Each wall is flat, endless, passes through zero and stands at right angles to its row. A trip goes straight from one point to another. List the walls that it crosses, first one first.
(in the rows, 128 means zero)

Walls:
(1): [100 107]
(2): [ 49 144]
(3): [126 114]
(4): [107 138]
Trips:
[136  81] to [ 82 131] -> 2, 4
[134 114] to [ 80 169] -> 2, 4, 3
[153 156] to [175 141] -> none
[120 171] to [204 140] -> 2, 4

Walls:
(1): [124 176 176  87]
(2): [127  92 157 157]
(3): [150 110 121 137]
Trips:
[129 196 151 136] to [123 118 163  89] -> 2
[158  88 136 198] to [ 92 192 130 172] -> 3, 1, 2
[149 133 135 177] to [117 173 135 114] -> 1, 3, 2
[124  13 154 163] to [126  99 122 146] -> none
[139 119  69  87] to [137 124 101 158] -> 2
[119 143 184 127] to [ 97  78 183 152] -> 1, 3
[ 49 156 156  98] to [136 131  85  73] -> none

Walls:
(1): [ 85 137 144 125 174  82 141  77  82]
(2): [172  83 146  74 138 156 122  99  73]
(3): [168 100 126 189  95 119 161 101 140]
Trips:
[165 161  99 126 124 129  63  79 168] to [157  80 171  93 177 124  97 145 155] -> 3, 2
[ 59 141 102 182 106 141 102 130 106] to [116 151 161 178 119 172 105  74 140] -> 3
[ 93  94 102 125 112 141 144 176 102] to [ 77 130 124  61 157 134 191  81 118] -> 2, 1
[140 150 118 105 162 131 167 128  95] to [105  82  49 149 154 123 124 115  85] -> 3
[ 86  95  77 131 145 115 206 185 148] to [136 144 108  96 146 195 102 113 102] -> 3, 2
[171 181  89 168 119  80 146 101 134] to [145 118 154 124 166  96  93 172 113] -> 3, 2
[162 105 146 110  98 110 127 142 157] to [116  85 156 163  95  39 151 203  75] -> 2, 1
[ 81  89 105 148 152  67 103 119 135] to [ 82 170 205 107  41 155 105 121 100] -> 2, 1
[ 92 156 157 145  82 174 136 141 169] to [140 179 128  94  97 112 127 115 148] -> 3
[ 93 135 131 140 233 104 152 153  89] to [156 147 154 157  76  67 123 151 112] -> 3, 1
[134 112 106 143 116 140 193  84  82] to [ 76 211  94 155  96 127  96 169  63] -> 2, 3

Walls:
(1): [164 109  72 166 150  61 120 125 163 145  95 124]
(2): [ 75  84   7 121 123  98 180 110 114 107 212 105]
(3): [102 116 179 138 124 169  84 135 221 176 174 114]
(4): [125  51 101  90 105 104  95 111  92 129 124 126]
(5): [ 95  77 232 157 105 123 167 122 119 155 149 105]
(6): [127 186 103 129 151 104  80 132 152  81 151 186]
Trips:
[138  74 134 136  94 120 119 129 139 144 147 138] to [111 120  92 157 147 101  90 136 112 124 101  46] -> 3, 5
[ 94 193 119 161  74  97 158 174 137 116 165  82] to [146 100 137 183 155 118 134 124 134 145 103  77] -> 1, 6, 2

Walls:
(1): [143 181  74  85 148 134 220  63  42  77 165 113 112 117 108 137 119 180]
(2): [172  95  42 119 116 124 175 127 146 190 117 103  59 107 143 175 176  42]
(3): [ 96 103 120 145 127 173 176 172 133 112 150  88 128  89 137 203 139  91]
(4): [123 132 107 149 123 126 135  82 137 158 175 118 201 184 144 121 136 135]
(5): [117 120 114 174  98  70 128 140 149 159  91  74 200 131 170 140  91 131]
(6): [137  72 111 115 179 155 129 105  90 161 134 159 118  71 171 168  75 203]
(7): [102 202  98 101 126 128  89 171 150 129  70 170 162 167  85 169 175 116]
Trips:
[134 101 143 115  95  52 102 128 112 131 105 123 113 167 104 156 114 107] to [ 98 117 177 185 123 102 193 116 109 134 176  79 158  91  97 112 171 142] -> 7, 4, 2, 3, 1
[127 108 121  89 132 113  28 140 182  87 132 119 122 127 153 132  72 127] to [ 61 115 127 124  80 164 135 171 201 176 173 144 178 144 166 198 144 113] -> 3, 4, 6, 2
[126 155 108 103 158 132 123 189 161 128 199  91 130 181 136 150 155  87] to [132 101 107 197 162  91 165 149 148 139 193 109 153 148  94 141 134 117] -> 5, 7
[154 121 182 119 213 147 202 124 161 162 120 121  91 142 112 104 131 114] to [ 77 141 149 110  75 189 112 164 164  54  98 101 180 166  96 143 110  44] -> 6, 1, 7, 2, 5

Walls:
(1): [130 111 158 109  79 119 195  68 105 134 164 145 101 164  92 147 125 141
 115 187 112 163 108  14 131 132  88 153 146 121 110  95]
(2): [127 123 140 143 174 149  93 145 126 113 133  80  87 110 155 135 126 158
  63 110  88  65 142 111 126  77 114 149  71 143 152 100]
(3): [ 97 174 172 101 114 140 173 149  92 147 110  79 145 173 105 131 174  90
 108 109 136 184 118  73 165 165 166 125 140 149 117 167]
(4): [124 142 187 114 155   7 179 136  92 121 127 135 129  80 195 103 129 159
 134 118 167 157 154 100 132 120  92 106 162 133 170  96]
(5): [120 200 140 122 119 143 135 165 105 117 152 165 138 161 112 131  81 103
 132 152 187 105 138 150 184  84 140 101  52 131 135 166]
Trips:
[ 91 178 134 148 109 132 106  71 151 120 128 129 113 150 175 104 115 151
 179 123  94 102 115 143 171  72  99 141 177 127  87  81] to [ 92 126 108 126 112 119 118  77 123 115  78 111  98 181 139 146 164 117
 106 105 106 127 150 201 102 115 110 156 122 120 146 117] -> 4, 1
[119 131 149 103 149 176 141 141 100 128 105  88  92 107 171 159 119 151
  97 131 168 128 153 131 136  76  79 125 114 114 112 124] to [131 169 106 133 157 181 141  61 122 147 142 143 130 119 112 150 103  74
  98 116 120  89 137  99 119 153 144 157 164 155 108 178] -> 3, 1, 4, 2
[140 146 172 122  82 101  99 116 176 108  97  74 121 138 119 104 172 156
 100  33 170 147  89 126 172 115  88 150 143 152 129 153] to [109  92 103 116 115 134 187  76 157 158  71 126 213 119 117 120  40 119
 162 147 112 135  92 108 110 192 110 170 134 171 133 117] -> 2, 1, 4
[166 172 189 102 147 148  81  93 162 119 133 147 177 122 111  58  83 127
 154 167 108 115  68 123 139 107  75  94 152 107 120 152] to [ 77 142 162  90 126 119 127 134 154 123 123 117 131  85  69 123 108 108
  81 102  89  91 146 167 144 166 151 159 121 137 123 139] -> 1, 2, 3
[143 120 168 115 134 134 136 162 101 171 135 132 145 121  87 175 143 110
 181 105 118 115  90  83 178 153 105 200 132  71 132 117] to [157  98 109 151  93 111  68 129 155 115 128 118  61 166 139 108 105 124
 127 142 173  93 108 168 153 176 124 100 131 118 196 116] -> 5, 3, 1, 2
[110 121 134 174 100 103 114 128 150 150  99 153 123 119 127 184 243 131
 141 169  91 173 133 148 136 151 119 155 159 123 133  74] to [126 137 167 104  71 117 142 170 162  81 146 116  84  72 124 110 105 148
 146 136  81 140 126 144 213 140 100  22 130 102  64  94] -> 3, 5
[186 142 102 206 160 156 113 149 104 105  62 119 158 106  67 121 113  93
 151 105 148 123 103  60  88 145 106 176 160 133 122 101] to [109 131 114 126 144 110 151 130 100 122 106 142 120 107 197  81 113 141
 119 114 168  68 127 159 174 115 155  56  88 151  96 195] -> 1, 3, 2, 5, 4
[106 164 206 113 111 129 167 177 115 122  99 126 110 123  89 126  99 139
 143  74 132 148 128 170 124  62 155 180  80 106 144 112] to [148 196 123 140 154 158 161 110 103 148  95 120 134  95 150 158  66  88
 101 144 139 151 123  78 180  65  88  80 125  82 138  79] -> 1

Walls:
(1): [103 181 141 158  70 127 133  87 194 121 149 194  73 161 139 235 142 119
 133  49 140 126  79 161 128 131 130 124 183 160 117  85 139  62  77 112
 157 125 105  65 168 106  77  93 117 120 103 178]
(2): [126 152  91 141 142 103 103 106 239  68 151 117 157 155 147 102 128 140
  85 161 161 157 102 153 140 153 161 110 190 145 102 156  73  74 125 110
 137 134 153  99 161 148 145 145 165 120 148 146]
(3): [185 167 169 133 144 134  66 110 161 118 133  33 148 113  86 180 124 142
 157 190 112 109  83  48 159 157 134 153 207 147 122  61 147 192 160 139
 161 207 108 167 127 167 117 117 168 153  99 150]
(4): [164 124 102  95 101  78 137 164 152 119 178  73 183  72 149 160 101 116
 132 158 177 127 134 160 104 159 106 134  70 141 196  98 202  26 154 145
 126 195 154 187 118  88 174  97 116 167  90  83]
(5): [162 130 122 114  60 164 208 156 105 103 129 113  89  59 146  63 101 119
 128 136  99 114 116  95 145  98  90 118 173 137 105 209 213  90 156 121
 186 119 184 109 126  40 100 140 105 126 124 110]
(6): [158  62 131  83 122  66 138 101 107 130 121 170 165 197  99 137 158 165
 103 115 109  95  93  63 130 138 148  90  99 109 151 131 174  92 136 202
 141  99 137 164  73 119  64 123 158 122 137 146]
(7): [196 151  84 133 126 151 155 165 150  83 134 135 157 102 143 107  90 211
 164 112  77 133 118 108 125 131  89  76 193  68 113 117 194 118 186  35
  82 155 101 169  97 146 133 104 145 134 172  94]
(8): [122 120 130 155 110  93 117 152 150 140 161 109  54  85 103 109 113 129
  84 109 139 129 146 197  85  89 126 125 117 172 111 165 118 149  79 117
 157 129 134  98 112  95 150 188  78 152  45 194]
(9): [132 121 178 159 159 140 134 152 203 127  93 169  92 128  94  50 137 133
 134 167  84  84  82 148 159  83 126 132 123 136  94 112 146 157  72 123
  95 107 105 102 152 137 179  99  91 119 110 162]
(10): [104 117 129 168 103 102 168 132 105 145 113 218 152  96 120 175 156  57
 196 174 112 100 121 175 116  92 124  94 119 134 102 211 135 140  64 112
 156  86 176 157 178 134 170  73 159 147 178  98]
Trips:
[121 123 114 124 141 183 134 110  94  37 153 162  70 118 139  94 143 118
 126 129 185 153 130  67 115 168 106 146  92  88 149 205 129 143 143 111
 123  72 160 164 124 106 105 158 191 114 138 153] to [149 125 125  56  83 175 107 157 101 149 162 164 179 158 148 148 107 158
 127 149 142 117 144 113 135  90  51 184 203  97  99 123 172 201 164 155
  62 105  74 112 110  85 214 100 116 105 157 121] -> 2, 10, 6, 3, 9
[142 105 154 119 118 101 151 119  85  46  92 135 132 100 219 180  90 112
 175 115 176 136  97 151  84 118  98 111 102  68  94 123 113  97 144  58
 148 173 143  84  95 160 138  51  51 102 159  84] to [ 92 140 127 168 100 149 103 138 155 158  89 160 178  89  87  60 149 114
 160 125  83 125  72  89 132 107  93  72 126 163 108 107 187 129  69  61
 103 138 104 131 125 149 128 135 111 177 145 174] -> 9, 4, 3, 8

Walls:
(1): [ 75 155  75  87  92 115 156 141 159 141 107 180 135 156 178 155 143 135
 130  90 181 117 127 136  80 193 183 153 126 147 156 134 111 104  73 146
 116 152  61 198 117 158 196 117 188 117  76 151]
(2): [ 80  84  54 136 126 104 134 120 111 154 118  80  85  96 150 159 120  84
 159 117  86 151 127 145 166 105  58 132 151 118 101 199 160 136 128  63
 118 176 140 185 141  60 129  83 125 148 148 122]
(3): [175 133 155  53 112 126 109  73 204 106 112 148 113 111  82 121 167 129
  65 129 125  77 149 176 168 152 186 135  83  91  86 107 163 166 136 143
 132 204  58 108  97 117  89 136 146 122 127 109]
(4): [106 165 182 112 116 155 171 163  85 120 116  80 112  87 161 141  59  78
  55  70  74 112 180 119 118  99 102 182 152  49 107 183 135 125 113 106
 110 135 119 128 204 120 115 119 160 149  99  91]
(5): [121 138  89 161 136 151 140  83 106 135 117  88 120 175 116 108 123 106
 118 163 129 100 155 108 143  87  99 141  71 202 137 199  83 119 163 126
 152 131 192 116  69 102 133  85 107 183 157  69]
(6): [140 145 147  66 198 137 161 164 105 140 127  79  94 101 171  91 181  91
 163 182 114 110  43 129 185 144 150  51 168 116 114 152 134 108 176  97
  56 210 200 136 156  52 125 118  76  73 122 111]
(7): [ 98 181 162 109 156 149 107  86  90  87 113 136 106 139 117 144 162 123
 104 148  46 143 132  57 150 128 126  90 149 134  43 134  68 143 135  90
 107 107 115 119 159 144 125 178 126 172 161 114]
Trips:
[123 220 198 111  49 194 137 140  89 160 142 160 129 127 162 127 157 135
 126 168 134  98  84 130 101 138  88 113 124 119 125 161 186 107 181 135
 178 102  12 101 108 181  71 163 119 147  98 188] to [175 168 166 129 152  93  99 168  83 172 155 180 129 155 103  84 168 124
 131  81 109 119 154  99 135 126 115 132  78 124 135 135 161 143  93 165
  86 139  81 142 128  90 130 125 131 177 168  83] -> 1, 5
[117 168 117 125 100 178 109 142 114 137 167 109  98  63 167  90 155 201
 119 115  89  70 130  86 140  82  98 137  65  73 141 165 171  84  99  52
 105 183 129 149 186 119  90 166  79 162 161  93] to [123 134 128  73  96 158 145 131 137 127 138 147 177 156 170 137 141 186
 120 218 204 113 110 147 147 159 150 143 130  94 112 151 118 108  68  60
 169 138 115 139 104 104 126 135 155 109 133 167] -> 5, 1, 7, 4, 2
[143 150 125 165  71 146 152 124 137 192 118 175 135 107  61 114  63 155
 158 161 122 108 204 118  85  85  91 161  86  76 125  81 122 100 169  91
 144  65  99 150  65 133 133 134 164 150 114 163] to [ 97 124  52 148 167 167 163 168 101  73 162 110  87 126 137 212 170  87
 180 128 102  73 144 138 188 164 105 133  95 124  97 162 163 170  94 123
 171  80 172 151 170 149 170  86 178 166  95 113] -> 1, 2, 7, 6
[118 143 135 145 105 121 123 107  87  70 138  79 152 129 145 109 173 147
  81  84 174  75 162 134 104 141 194 100 153 100 164 144  92 134  53 184
 170 177 101 115 192 125 135 137 140 110 164 192] to [173  85 130 128 108 156 163 146 154 127 153 156  76 168 104  72  58 120
 130 124 170 184 125 178 101  73  79 143 158  95  56 147 169 125 130 187
 109 117 144 116 160 114 167 163 177 159 126 199] -> 3, 1, 2
[151 127 212  84 146 165 146 162  65  61 102 157 100 147 118 171 137 137
 138 140 117 120 139 167 133  99 117 170  99 158 146 121 161 153 164 174
 139 198  70 163 158 149  42 178 149 116 137 105] to [165 125 121 151 146 130 162 107  94 147  42 204  57 155 145 101 151 131
 100  75  96 172 130 156 119 112 141 180 173 123 142 137 187 132  83 121
  99 111 170 167 183 137 149 181 160  99 131 169] -> 6, 1, 2, 3
[125 119  77 119 173 111 117 184 117 101 105  69 140  95 106 137 146 123
 120 169 235 108 131 101 129 114 125 138 142 150 129 129  97 155  66 101
 122  54  46  88 123  93  84 107 122  60  73  67] to [117  98 148 117  48 144 149 147 182  93  77 136 104 164 182 144 134 164
 163 162 107 134 119 116 128  91  69 162 153 189  71 121  97  68 220 104
  57 125 147 121 116 144 109 134  79 119 138 136] -> 5, 1, 2, 7

Walls:
(1): [115 187 143 136 166 124 119 113 102 133 160 166 101 155  92 211  95  95
 111 168 172  99 195 155  91 139 144 120 131 143 132 130 134 153 106 131
 149 103  78 110 147 120  99 136  99 109 141 120]
(2): [113 121 152  98 139 165 166  74 110 101 155 165  62 166 141  75 117 123
 177 130 135 114 172  90 180  97 152  89 116 127 141 140 141 162 186 116
 101 140 166 142 118 152 120  98 146 102 149 143]
(3): [123 140 101 127 161 112 172 123  47  87 135 189 123 194 131 153  95  89
 108 119 195  66 156 151  78 151 145 124  88 173 174 162 177 150  90 103
 114 114 109 131 105 158 155 141 175 164 195 191]
(4): [ 79 127 133 146 179 174 162 104  96  63 147  61  91 137 129  94 109 103
 163 125 159 107 147 161 129 142 151 116 185 105 142 148 181 134 126  96
 128 152 163 155 147  94 157 104  91 140  92 113]
(5): [162  73 125 151 124 116 133 115 200 132  92  88 173 136 110 152 138 131
 132  82  88 136 122 156 129 138 180 145 154 165 171 175  97 158  55 107
 100 175 175 130  99 205 181 123 175 116 145  71]
(6): [156 192 134 112 139  80  98  83  43 149  97 120  98 147 122 153 122 149
 120  90 121 130 146 168 100 176 130 158 110 106 175 128 151 126 129 147
 134 157 187  98 122  79 148 105  92 180 149 140]
(7): [123  85 145 109  80  56 157 177 103 149  88 177 116 117  94 122 123 136
 151 165  77 125 148  94 109 137 149 111 136 140 107 201 127 173 120 105
 155 108 191 166  64 167  82 101 129 144 114 158]
(8): [140 156  99 133 123 125 150  99  96  94 180 102 127 150  99 152 156 134
 171 156 139 197 100 124  81 114  92 111 114 137 108 166  87 137 148 125
 158 171 125 116 127 125  95 130 146 146 132 135]
(9): [189 104 137 104 147  50 188 178 128  82 127  51 223 133 147 113  98 107
 165  49 171 154 181 118 163 135 168 150 139  93 206 115 156 183 108 165
 144 103  86 162 127 185 110 200 149 198 141 140]
(10): [118 108  96 119 184  70 162 159  99  97 101 102 129 174 109 143  42  86
 132 124 146 116 168 140 128 139  87 105 112 112 124 100 145 100 118 120
 152 126 174 104   7  90 146 108 125 144  94 108]
(11): [135 118 164 135 181 190 177  96 170 144 112 109  92 104 167  55 146 129
 110 126  91 101  97 139  83 107 127 117 164 165 125 121  83 135 113  95
 131 126 122 124 153 125 158 128 166 126 123 132]
(12): [140 136  98  52 160 147 128 177  99 145  99 162 153 113 122 166  50  83
 123 121 141 163 153 131 162 116 123  77 138 180 115 203  77 152 138 138
 144 152 104  63 154 106 130 103 103 122 119 109]
Trips:
[ 89 119 114 138 141  79 110 116 165 131 138 150 163 145 138 128 152 123
 116 117 104 147 172 130  79 148 210 101 143 142 112 171 107  75 141 128
 157 192 138 115 105 119 164 223  69 134  99 138] to [151 111 139 106 102  63 138 172  93 103 172 114 128 140  78 151 158 166
  82 158 132 122 163 130 134  97 126 104 130 139 116 150 145 111 148 187
 151 167 139 120 157 112 161  91  82 137 150 138] -> 4, 5, 3
[161 173 174 103 118 155 122  67 110 121 134 134 116 161 137 139 148 170
  94  76 107  73 135 139 184  66 158  99 162 112 129  96 102 138 142  98
 121 150 139 137  95 148 137 140  55 166 101 160] to [108  67 113 110 100 163 182  80 127 118  32  84 155 159 188  73 123  96
 130 101 106  77 168 155 151 144 132 150 140 117 139 152 144 137 153 112
 108 152 105 149 140 133 155 139 169 127 103 172] -> 9, 5, 3, 6, 10
[141  91 140 156 145  43 114 132 123  73  64  91 133  73  83 104  82 131
 113 138  99 118 188 150 116 160 189  81 127  99  82 151 143 103 150 104
 124 127  99  84 115 124 111 113  93 113 143 186] to [151 120 104 108 148 153 126 111 127 161 160 160 146 163 161 147 153  99
 109 135 193 158 171 138  97 142 158 113 120 130 107 105 129 132 107 144
 163 116 152 187 150  64 160 135 133 146 135 122] -> 7, 8
[169 106  97  63 139 134 174  79 116 167 112 166 153 106 159 196  79  73
 133  82 154 111 123 107 141 146 139 160 105 137 123 154 175 106 109 140
 156  91 159  83 143 136 146 115 149 105 109 150] to [132  82  89 131 121  92 126 182 145 117 103 116 120 139 125 139 123 136
 181 124 114 141 136 159 156 106 159 134 165  51 183 177 129 163 116 160
 107 162 208 154  84 125 130 176 148 156 116 127] -> 1, 4, 3, 12
